Each row of a before or after table is a point. The points were changed in one or more steps. Then noise was added and the rows were shuffled. The steps act on how far a point lies along the listed directions, d1 being the first. Write out the steps. A step turns or swaps two directions, mirrors them in a line or flattens them onto one, adds a multiple of one to another, or multiplies one. Angles are multiples of 10 degrees, from the lower direction toward the higher: turns from -170 to 170, lines from 10 to 170 but not 90. Use the fewest steps. Two steps may share a direction if one is a turn and the other turns, adds or multiplies; they go together, in the order done. Otherwise the lowest direction goes first.

Directions:
(1): [-4 45]
(2): [-45  -4]
Before (9 x 2):
[[ -6  39]
 [ 27  53]
 [ -5  -8]
 [-37 -19]
 [-18 -54]
 [-50  22]
 [ 19 -43]
 [ 19 -51]
 [-13  -4]]
After:
[[ 62  -4]
 [ 34  31]
 [ -6 -54]
 [-38 -22]
 [ 14   0]
 [-59   3]
 [ 32 -28]
 [  7  -8]
 [ 47  40]]
Steps: turn d1 and d2 by 110 degrees

Directions:
(1): [-21  49 -14]
(2): [ 6 17 52]
(3): [ 51  19 -12]
Before:
[[  9 -61  17]
 [-29  51  35]
 [-29  12  46]
 [-33  -7 -23]
 [-26  17 -46]
 [ 46 -20 -21]
 [ 38 -43  19]
 [ 11  48  -5]
 [  2  -7  18]
 [ 57 -25  36]
 [ 37   4 -35]
 [-27  33 -10]
 [ 48  44   7]]
After (13 x 3):
[[-23  55   8]
 [ -1 -27 -40]
 [ 48 -29  -3]
 [ 27  26 -34]
 [-33 -57 -11]
 [ 12 -39 -11]
 [ 11  49 -21]
 [-17   2   8]
 [-37 -33  20]
 [-46  58 -15]
 [-17   3 -63]
 [-13  49  40]
 [ 29 -15  21]]
Steps: turn d2 and d3 by -70 degrees; turn d1 and d2 by -140 degrees

Directions:
(1): [-20  48   4  37]
(2): [ 16 -33  15  51]
(3): [-43 -15  44  -9]
(4): [-40 -22 -44  11]
Before:
[[ 20  -6 -10  51]
 [-19  21  39 -10]
 [ 32 -11  18 -31]
 [-14  14  32 -27]
 [  1   3 -34 -19]
 [-52 -18 -29 -17]
 [  5  37   4 -26]
 [ 40  93   0 -18]
 [ 10  55  71  17]
 [ 68 -20  50  -5]
 [-31  58  39  23]]
After:
[[ 29   0  -9  40]
 [-49 -31 -21   8]
 [ -3  26  -4 -20]
 [ 33  76 -11 -22]
 [  3  -5 -34  -6]
 [  7  55  63 -14]
 [ 26   0  17 -32]
 [-30  43  34   5]
 [ 59  11  43 -26]
 [-22  20  33 -14]
 [-13  11  26 -24]]
Steps: multiply d1 by 0.7; multiply d2 by 0.7; turn d2 and d4 by -20 degrees

Directions:
(1): [-34   9  13 -27  -7 -63]
(2): [ 45   1  19  40  24 -40]
(3): [-32  38  50  28   7  20]
Before, 13 rows:
[[  7 -27 -10  -7 -11 -19]
 [-14   0  32  19  16 102]
 [  8  -4 -14   6   5   0]
 [-23   7   3   2 -14  24]
 [-55  24  15 -10 -21  57]
 [  8  11  25  12   0  14]
 [ -6   2  -7  11 -12  71]
 [  8  -7  -3  -9  -9 -46]
 [-15 -16  -3 -21   0 -30]
 [-24  13   2 -15 -12  70]
 [-27   8  20 -14 -21  40]
 [ 25  -8   9  20  13 -28]
 [ 40 -23  -7  25   2  -3]]
After (13 x 6):
[[  49   -1   14   50   15    5]
 [ -70    9   -8  -50  -35  -14]
 [ -43  -16  -22  -68  -46   26]
 [  22  -14   14   30   19   27]
 [ -82  -22  -62  -95  -56   43]
 [   2   10   11   19    7  -13]
 [  17   14   41   42   15  -42]
 [ -12   -4   -7  -40  -21   -5]
 [-103  -27  -17 -118  -37  -13]
 [  27   -8   32   49   12   -4]
 [  27   -6   20   34   20  -23]
 [ -67    2  -17  -81  -35   16]
 [ -33   -8  -25  -33  -26   12]]
Steps: add -1.5 times d3 to d2; turn d1 and d3 by -160 degrees
